Each row of a before or after table is a point. One or more steps were done to the points. Then noise was added and the rows were shuffled. The steps act on how far a point lies along the listed directions, d1 being the first. Write out the steps. A step turns or swaps two directions, mirrors them in a line or flattens them onto one, adds a multiple of one to another, or multiplies one. Angles are multiples of 10 degrees, from the lower direction toward the higher: turns from -170 to 170, lines from 10 to 170 but not 90. Use the fewest steps. Two steps may share a direction if one is a turn and the other turns, adds or multiplies; they go together, in the order done. Otherwise the lowest direction goes first.

Directions:
(1): [ 4.5 -3.4]
(2): [3.4 4.5]
Before (11 x 2)
[[-3.4  1.1]
 [ 1.4  0.3]
 [ 0.0 -7.0]
 [ 3.4 -7.3]
 [-3.6  2.8]
 [ 1.7  1.8]
 [ 0.8  4.2]
 [-6.9 -3.2]
 [-6.5 -4.6]
 [ 5.0 -2.0]
 [ 4.7  0.4]]
After (11 x 2)
[[-1.6  2.1]
 [-1.1  4.0]
 [ 3.0 -4.9]
 [ 2.4  0.6]
 [-4.4 -5.8]
 [ 2.7  3.5]
 [ 1.7 -0.9]
 [ 3.6 -3.5]
 [-7.1  1.3]
 [-7.9  0.8]
 [-1.8 -7.5]]
Steps: turn d1 and d2 by -40 degrees

Directions:
(1): [5.1 3.9 3.3 3.4]
(2): [-3.4  3.4  5.1 -3.7]
(3): [-2.2 -4.6  4.5  4.1]
(4): [-4.5  4.0 -2.4  4.6]
Before (14 x 4)
[[  1.8  -0.6  -0.2   2.9]
 [ -7.2  -4.1  -3.6 -11.9]
 [  4.2   3.0  -1.4   0.7]
 [ -3.1  -0.6   0.8   1.9]
 [ -1.1   3.5   2.8   4.4]
 [ -0.6  -1.7  -6.9  -4.5]
 [  0.2  -4.2   3.1   5.5]
 [ -0.8   3.9  -3.7  -2.2]
 [  2.8   3.8  -1.9   2.5]
 [ -7.8  -0.2  -5.8  -4.4]
 [  3.1   5.5  -1.2   2.0]
 [  0.1   8.6   1.3  -1.8]
 [  2.2   3.8  -1.9   1.9]
 [  4.1   5.7  -3.1   3.1]]
After (14 x 4)
[[-4.2  2.7 -1.8 -2.3]
 [ 4.5 -2.7 -0.5  6.3]
 [ 0.7  6.2 -0.3 -0.4]
 [ 2.1  4.9 -1.2 -2.5]
 [-1.8 -1.5  0.2  3.5]
 [-3.7 -2.6 -5.0 -6.0]
 [-0.1  5.4 -2.2  0.4]
 [ 0.9  5.5 -1.0  0.3]
 [-2.9  7.2  4.1 -0.4]
 [-0.8  3.5  1.7  6.3]
 [-9.5 -2.9 -4.5 -2.0]
 [-9.3 -9.6  0.3 -7.4]
 [ 1.4  8.7 -2.3 -0.2]
 [ 2.2  1.0 -1.3  1.3]]
Steps: turn d1 and d3 by -20 degrees; turn d2 and d3 by 40 degrees; multiply d4 by 1.3

Directions:
(1): [ 4.7  3.4 -5.0 -1.1 -1.6  5.7]
(2): [-1.4 -7.3  0.6 -1.3 -3.8  4.7]
(3): [-7.9  4.1 -0.3  1.2 -0.8  3.7]
(4): [-1.8  0.6 -4.0 -4.2 -5.7 -4.8]
(5): [ 0.9  2.7  6.1 -6.8 -0.5  1.5]
(6): [ 2.2  2.2  4.0  5.0 -6.6 -0.4]
Before (11 x 6)
[[ 1.3  3.7  0.7 -2.0  7.1  4.0]
 [-4.2 -2.3  0.4  0.6 -3.1  0.2]
 [ 3.4 -2.1  1.9 -2.9  3.6 -6.1]
 [-2.6  0.5 -1.7  5.0 -4.2 -1.4]
 [ 1.1  0.1 -6.1  0.6 -2.9  5.3]
 [ 3.3 -1.8  2.1 -1.7  8.8 -3.5]
 [-2.7 -2.4  0.4 -4.1 -1.8  1.1]
 [-0.8 -3.6 -0.8  2.1 -4.4  5.8]
 [-0.4 -0.8 -0.7 -0.4  2.2 -3.1]
 [-3.7 -2.2 -0.7 -3.7 -6.8 -2.8]
 [-2.5 -3.9 -3.7 -1.5  1.0  1.5]]
After (11 x 6)
[[ -2.2  -3.4  -2.4  -1.9   2.5  -4.2]
 [ -4.7   6.1  -4.4   0.6   1.1   1.5]
 [ -4.0   1.7  -5.6  -7.1 -11.5 -13.6]
 [  3.3  -3.7   0.2   9.4   6.8   9.5]
 [ -0.7  -4.5   6.3  -0.6   0.6  -2.1]
 [  0.6   0.2   0.5  -2.4  -1.4  -6.8]
 [ -2.6  -0.9  -2.3   1.0  -3.0  -6.6]
 [  3.1   0.8   1.3  -6.4  -2.9  -4.2]
 [ -0.8  -7.5   1.0  -3.7  -2.5  -0.4]
 [ -1.7   3.5  -2.0   5.6   9.6   7.8]
 [ -1.0   2.0  -3.2  -1.3   0.9  -0.4]]
Steps: turn d1 and d2 by 90 degrees; turn d3 and d5 by -160 degrees; turn d5 and d6 by -50 degrees; multiply d4 by 2.5

Directions:
(1): [-7.4  1.9 -1.7  4.2  1.0 -6.7  4.0 -0.4  0.1]
(2): [-1.0 -7.2  3.1  0.1 -0.9 -2.0 -0.1  2.4 -8.2]
(3): [-6.2  1.0 -1.9 -4.5  3.2  4.1 -1.3  6.9 -0.2]
Before (9 x 9)
[[-6.7  5.7 -3.1 -1.8  3.0  2.0 -0.3  1.0  4.2]
 [ 2.8  3.3  0.7  4.1 -0.5 -4.1  0.4 -4.1 -0.9]
 [-3.2 -2.8 -0.3  3.8 -3.6 -5.2  2.0  1.2 -3.5]
 [ 4.5 -3.3  3.5  5.7 -1.2 -7.0  2.0 -4.9 -2.3]
 [-9.9  1.7 -2.2  5.0  2.2 -6.2  2.9 -0.8  1.7]
 [-0.5  6.4 -2.7  1.5  0.5  1.6  0.8  1.2  4.9]
 [ 4.4  2.5 -1.3  1.6 -0.7 -1.3 -1.2 -1.5  2.6]
 [-4.1  1.5 -0.4  1.9  1.9 -2.1  1.6 -0.6 -0.3]
 [-4.7 -0.1  1.5 -1.0 -0.1 -1.5  1.0  5.9 -2.5]]
After (9 x 9)
[[ -4.9  -1.7   0.1   1.9   0.4  -2.2   1.6   5.0  -5.0]
 [  2.7  -0.4   0.3   5.0  -1.6  -6.6   0.9  -2.8  -1.4]
 [-11.4  -2.4  -0.4  -4.8   3.6   2.8  -1.5   8.0  -6.2]
 [  0.6  -2.7   2.2  -1.6   0.9   2.2  -1.5   1.0  -3.6]
 [ -2.0   1.5   0.6  -5.9   1.1   5.9  -2.5   8.6   0.3]
 [ 15.6  -2.3   5.1   7.2  -4.7  -5.5   0.4 -12.2   1.3]
 [  1.4  -8.8   4.1  -3.0  -0.1   3.9  -4.3   3.3  -6.9]
 [  8.2  -0.6   3.7   5.5  -3.0  -5.4  -0.1  -7.0  -4.0]
 [  7.6  -2.7   0.7  -0.8  -5.3   3.3  -2.5  -0.7  -0.3]]
Steps: turn d1 and d2 by 130 degrees; multiply d3 by 2

Directions:
(1): [ 7.6 -7.0  4.7 -2.3  1.7  2.1 -3.6  0.2 -1.4  1.1 -3.7]
(2): [ 1.2  3.8 -0.8 -1.3 -6.2  2.1 -5.4 -2.6  7.6  1.7 -3.8]
(3): [ 3.0  0.7  1.2  5.8  0.6 -1.1 -6.8 -1.4  0.2 -0.1  8.9]
Before (12 x 11)
[[-3.4  4.9 -3.6 -2.0 -4.1 -0.2  3.4  0.4  3.2  1.1 -1.9]
 [ 3.9 -3.8  3.0 -6.1 -2.1  1.7 -1.9 -0.7  3.7  0.9 -9.0]
 [-2.1 -1.1  0.5 -0.4  1.0  0.7  1.3  0.1  0.1  0.6 -1.6]
 [ 2.0  2.3  1.1  2.5 -0.4  1.0 -4.9 -0.4  2.9  0.6  4.7]
 [-2.3  2.0 -2.6 -2.6 -1.7  0.6  5.1  0.0  3.5  0.8 -4.2]
 [ 3.5  1.3  1.3  3.6 -2.5 -1.0 -7.4 -0.9  4.4  2.6  3.0]
 [-1.2 -1.7 -0.5 -1.1 -0.4  1.7 -0.8  0.3  2.5  2.1 -2.6]
 [ 7.8 -4.2  5.3 -0.2  2.4 -0.1 -5.2  0.0 -0.6  1.1 -1.2]
 [-2.6  8.2 -1.8  3.0 -3.0  0.5 -3.6 -2.2  4.5  0.1  2.9]
 [-0.4 -0.2  1.2 -2.2  0.0 -0.2  0.6  0.0 -2.9 -2.1 -4.0]
 [-2.8  3.6 -1.4  2.6 -1.3 -0.5 -1.5 -1.8  2.0 -0.9  2.0]
 [-2.4  5.5 -1.1  7.3  2.9 -2.0 -2.5 -1.4 -1.8 -1.7 11.6]]
After (12 x 11)
[[ -0.6   9.3  -2.7   2.9  -9.6   0.4 -11.3  -5.2  13.4   1.3   3.0]
 [  3.2   4.8   1.0  -6.0  -9.0   5.8  -6.6  -4.1  10.9   3.4 -12.8]
 [  1.2   0.7   0.0  -3.5  -3.2   1.8  -1.4  -2.1   3.8   0.7  -6.9]
 [ -3.1   5.6  -3.4  -0.4  -5.2   0.7   1.7  -1.6   8.2   1.5  -2.4]
 [ -2.4   6.3  -4.0  -4.5  -8.4   1.0   0.0  -0.9   7.9   2.9  -6.1]
 [ -3.7  -0.3   0.1   1.4   1.6   0.2   1.8   0.6  -1.0   0.4   1.0]
 [ -2.8   2.6  -0.8   1.2   1.2  -2.2   0.6  -0.4  -3.7  -3.1   2.2]
 [  6.1  -0.6   2.8  -3.0  -3.2   4.3  -6.0  -0.7   6.0   2.7  -4.9]
 [  5.9   0.3   3.2   4.1   1.8  -1.7  -7.5  -1.6   0.7   0.6   5.2]
 [  4.2  -8.9   5.2  -3.9   9.4   1.1   5.3   3.3  -9.0  -0.7  -6.2]
 [ -1.8   2.5  -1.7   0.5  -3.5   1.7  -4.7  -2.2   6.1   2.5  -1.0]
 [  6.9   1.5   2.4  -2.3  -8.2   3.0 -11.6  -2.9  10.8   4.9  -6.8]]
Steps: swap d1 and d3; multiply d2 by 3
